Each wall is flat, endless, passes through zero and stands at right angles to its row. A trip goes straight from one point to another. Which walls does it cross, in order?

Walls:
(1): [1.06 1.08 1.57]
(2): [ 2.09  1.09 -0.27]
(3): [ 1.24 -0.43  0.60]
(4): [1.27 1.97 2.02]
(5): [ 1.79  0.41 -0.47]
Trips:
[-0.51 -1.24  1.98] to [-1.49  1.08 -0.75] -> 3, 4, 1
[1.25 0.06 1.32] to [ 2.00 -0.36  0.40] -> none
[ 0.77 -0.32  0.06] to [-2.86 -1.32 -0.52] -> 4, 1, 2, 5, 3
[ 0.43 -0.39  0.21] to [3.02 0.74 1.06] -> none
[-1.49  1.56 -1.29] to [-1.36  0.22 -0.52] -> none
[-0.24 -1.97 -0.01] to [-1.34  1.83  0.84] -> 3, 4, 1
[0.57 0.26 1.12] to [-0.38  1.09  2.15] -> 5, 2

Walls:
(1): [-0.60  0.61 -2.54 -0.93 -2.00 -2.16  0.00 -0.83 -0.64  1.50  1.34  0.82]
(2): [ 1.00  2.64  0.34  0.53 -0.40 -1.09  1.34  0.85  1.93  2.57 -1.85 -1.31]
(3): [-1.25 -1.10 -0.23  0.92  0.25  0.39  1.27  1.47  1.12  0.88 -1.38 -1.83]
(4): [-1.13 -0.66  0.86  0.62  0.27 -2.20 -0.53  0.52  0.43 -1.09 -1.30  0.81]
(5): [-0.46 -0.33 -0.09 -1.81 -2.56 -0.80  0.72  0.22  1.32  0.11  0.29  0.91]
(6): [-0.24 -1.29  0.23 -0.32  3.44  1.59  2.06  1.25 -0.75 -1.22  0.74 -0.57]
Trips:
[ 0.67 -1.17 -1.08 -0.89 -0.52 -2.09  1.93  2.23  1.89  0.28 -1.27 -0.17] to [ 0.15 -0.53 -0.83  0.00 -1.56  0.20 -0.39  0.87 -1.53 -0.82 -0.14 -1.21] -> 6, 2, 4
[-0.16 -0.16 -0.98 -0.33 -0.32  0.84  3.32 -0.89 -2.45 -1.63  1.50  0.22] to [-0.85 -1.64  0.43 -1.78 -0.51  1.37  1.83 -0.35 -1.39 -1.96  1.12 -0.55] -> 1
[ 0.13 -0.31 -1.79 -2.33 -0.17 -2.09  0.29 -0.86  1.81  1.80 -2.29  0.84] to [ 0.21  1.59  2.11 -1.03 -0.64 -1.33  2.16  0.12 -0.38  0.54 -0.92 -2.01] -> 1
[ 0.14  1.61 -0.98  0.53  2.01  0.23 -1.13 -0.32  0.59 -0.04 -1.03 -0.89] to [ 0.79 -0.07  0.72 -1.74 -0.02  1.12  0.97 -1.51 -2.67 -0.32 -0.93 -0.05] -> 3, 2
[-0.46 -1.00  0.46 -1.19  2.04  2.41 -0.89 -1.17  0.50 -0.95  1.60  1.10] to [-2.36 -0.97 -1.24 -1.53 -1.69  1.50  0.51 -0.64  2.05  0.94 -0.81 -0.62] -> 5, 3, 1, 6, 2
[ 1.13 -0.70 -0.17  0.66  1.45  0.73 -0.30  1.17  0.17  0.53 -2.42 -0.23] to [-0.35  1.91 -1.25  1.77  0.67  1.83  1.22  2.37  2.59  2.59  0.03 -1.97] -> 4

Walls:
(1): [-2.25  0.56  0.04 -0.37  2.27 -0.79  1.39  0.56  2.42 -1.37 -1.00  0.79
 -1.31  0.95 -0.19  0.53 -0.03  0.19  0.18 -0.12  1.57  0.87  2.09  2.64
  0.92  0.18 -2.64 -2.01  1.96 -0.75  0.12  1.58  1.03  0.63 -1.50 -1.15
  0.08 -2.17 -1.13  0.38  1.49 -0.97  0.93 -0.84 -2.34  0.00 -1.87 -1.17]
(2): [-1.12 -0.38 -1.11 -0.17 -1.29  1.07  0.37  3.12 -1.08 -0.35 -1.85  0.36
  1.27 -0.72 -0.88  0.03  2.46 -1.50  2.00 -1.79 -1.09  2.55 -1.68 -0.19
 -0.37  0.83  0.60 -0.79  1.27  0.55 -1.42 -0.61  1.08 -3.06 -0.35 -1.87
  0.82 -2.78 -1.39 -2.62 -0.33  1.27 -0.54  0.96 -1.87 -0.46 -0.22  0.19]
(3): [ 0.03  1.35  1.92  1.35 -0.68  0.58 -0.61 -0.17 -1.56 -1.03  1.93  0.69
 -0.50 -0.33  1.10  3.45 -0.60  0.43  0.73  0.62 -0.36 -0.12  1.17 -0.55
 -0.66  1.25  1.90 -0.18 -0.66 -1.41 -0.77  0.04 -1.27 -0.97 -0.45  0.99
 -0.48  0.78 -0.68 -0.10 -1.24 -0.03 -0.94  2.96 -1.54 -1.02  0.00  0.35]
(4): [-0.27 -0.59 -1.27  0.24 -0.63  0.78  1.43 -1.85 -0.14 -1.41 -0.32 -1.64
  0.50  0.35  0.58  0.50  1.38 -1.31  1.95  1.17  3.27 -0.30 -0.43  1.35
  0.83  1.16  0.75 -2.82  1.68 -1.74  1.42 -0.71  0.53  1.32 -1.40  1.82
  0.19 -2.39 -1.48 -0.02  1.62 -0.34  1.94 -1.45  2.75  1.03  1.28 -1.18]
Trips:
[ 1.14 -0.71 -0.15 -1.45 -0.61 -0.05  1.02  2.10 -1.16  1.25 -0.11  0.77
 -0.67  0.90 -1.60  0.84 -1.81 -0.27  1.05 -0.61  0.88 -1.73  0.20 -0.16
 -0.26 -1.76 -1.83  1.28  1.17  0.16 -0.61  0.65 -2.04 -1.53 -0.23 -2.44
  0.64  0.93 -1.24 -0.17 -1.20 -2.92 -2.19  0.80 -0.60 -2.81  0.72  1.26] to [ 1.58  1.69  0.15 -0.21 -1.65  0.22 -0.38  0.89 -1.45 -0.33 -0.87 -0.93
  0.09  0.87  1.23 -0.02 -0.40 -0.90 -0.30 -0.02 -0.32  1.80  2.44  1.00
  1.86  0.40  0.50 -3.29 -0.89 -1.59 -2.43 -0.14 -0.19  0.82 -0.22  1.40
 -0.14 -0.13  2.13  1.41 -0.65  1.32 -0.61  1.72 -1.31  0.37  0.89 -1.30] -> 1, 4
[ 2.10 -0.76  1.32 -2.40 -0.28  0.44  1.30 -1.38  0.02  0.28 -0.26  0.16
 -2.84 -1.09 -1.12 -0.45 -0.63  0.42  0.09 -1.74 -0.21 -0.77  0.41  1.04
 -2.07  1.85  2.34  0.38 -0.22 -2.44 -0.61 -0.51  1.00  1.01  0.62 -3.31
 -1.51 -0.72 -0.02  0.83  0.64 -0.50  1.43 -0.24 -0.02  1.76  0.30 -0.62] to [ 0.60 -0.21  0.64  3.31  0.14  1.25  0.77  2.69 -0.28  0.56 -1.42  0.81
 -0.32  1.47  1.43  0.22 -1.36  0.49  0.05 -0.67 -0.17  0.89 -0.81  1.49
  0.09 -1.58  2.14 -2.81 -0.46  2.20 -0.04 -1.50  2.14  0.49  3.50  0.89
 -1.59 -1.53 -1.09  0.65  0.64 -0.45 -0.96 -0.53  0.07  1.86 -0.58 -1.54] -> 2
[ 1.44  2.01  1.97 -1.15 -1.67 -1.03 -3.46 -0.10  0.88  1.95  1.25 -1.21
  0.38 -0.49  1.34 -0.56 -0.38  1.25 -2.02  1.47 -0.92  0.13 -1.36 -0.87
  0.18 -2.09  0.16 -0.04 -0.66  0.57 -0.88  0.37 -0.54  1.08  1.13 -0.48
 -1.76  2.89 -0.44 -0.33  0.26 -1.70  0.55  1.29  1.08 -0.90 -0.26  0.69] to [ 1.52 -1.08 -0.38 -1.39  0.31  1.89 -2.12  0.14  0.53  0.81 -0.72 -1.47
  0.62 -2.47  0.03  1.24 -2.44 -0.21 -0.48  1.00 -0.70  1.20 -0.82 -1.38
 -1.56 -1.20 -0.68 -1.13  0.21  0.09 -0.36 -0.09  2.26  1.00  2.24  0.95
 -1.31 -1.66  0.02 -1.82  1.30 -0.53 -1.41  0.38 -0.66 -2.03  0.03  1.81] -> 2, 3
[ 1.56  0.32 -1.07 -0.73  2.79 -1.26  2.17  0.79 -0.03  0.89 -2.31 -0.91
 -1.30 -1.81  0.51 -1.40 -0.84 -1.09  0.35  1.11 -0.59  0.10  2.64  0.11
 -1.46 -1.09 -1.54 -0.16  0.72 -0.48  0.77 -0.08 -0.95 -0.22 -1.84 -0.04
  0.21  1.33 -0.57  0.13 -0.25  0.31  0.59  0.25 -1.59 -0.38  1.16  3.64] to [-0.97 -1.95  0.98  2.86 -0.85 -0.63 -0.26 -0.07  0.53 -0.35 -0.12  1.35
  0.47 -1.10  1.12 -1.01 -2.67  1.57 -0.29 -2.96  0.65 -2.07 -0.87  0.96
 -1.60  1.98  0.80  2.04 -1.83  0.06 -2.66  0.40 -0.76  0.04  0.40  0.71
  0.54  1.95  1.69 -0.28 -0.80  2.00 -2.47 -0.79  1.32  0.75  0.06 -0.74] -> 1, 3
[ 0.54  2.49  3.45 -0.25  0.00 -0.31  1.47  0.35 -0.17 -1.59  0.29 -0.02
  0.92 -1.00 -1.81  0.87  2.30  2.84 -1.12  0.32  1.38 -0.20  1.39 -0.94
  0.27 -3.97  0.40  0.87  0.28  1.01  0.19  1.43  0.38  0.28  1.12 -1.15
 -0.65  0.41  2.03 -3.21  0.45 -1.26  0.22  0.23 -1.45 -1.46  0.29 -0.48] to [ 0.04 -1.28 -1.01  0.18  1.34  1.30  0.49 -1.23  0.40  0.14 -2.21  0.54
  2.54  1.05 -0.72  1.81  0.40  0.94  0.24  2.45  0.72  1.76 -0.84 -1.59
 -0.31  2.81  1.09 -2.23  1.46 -0.26 -2.04  1.04 -2.75  1.46  0.72 -2.57
  1.63 -2.82 -0.84 -0.58 -0.35 -2.25 -3.29  1.93  0.81  1.74 -0.44 -2.10] -> 2, 4
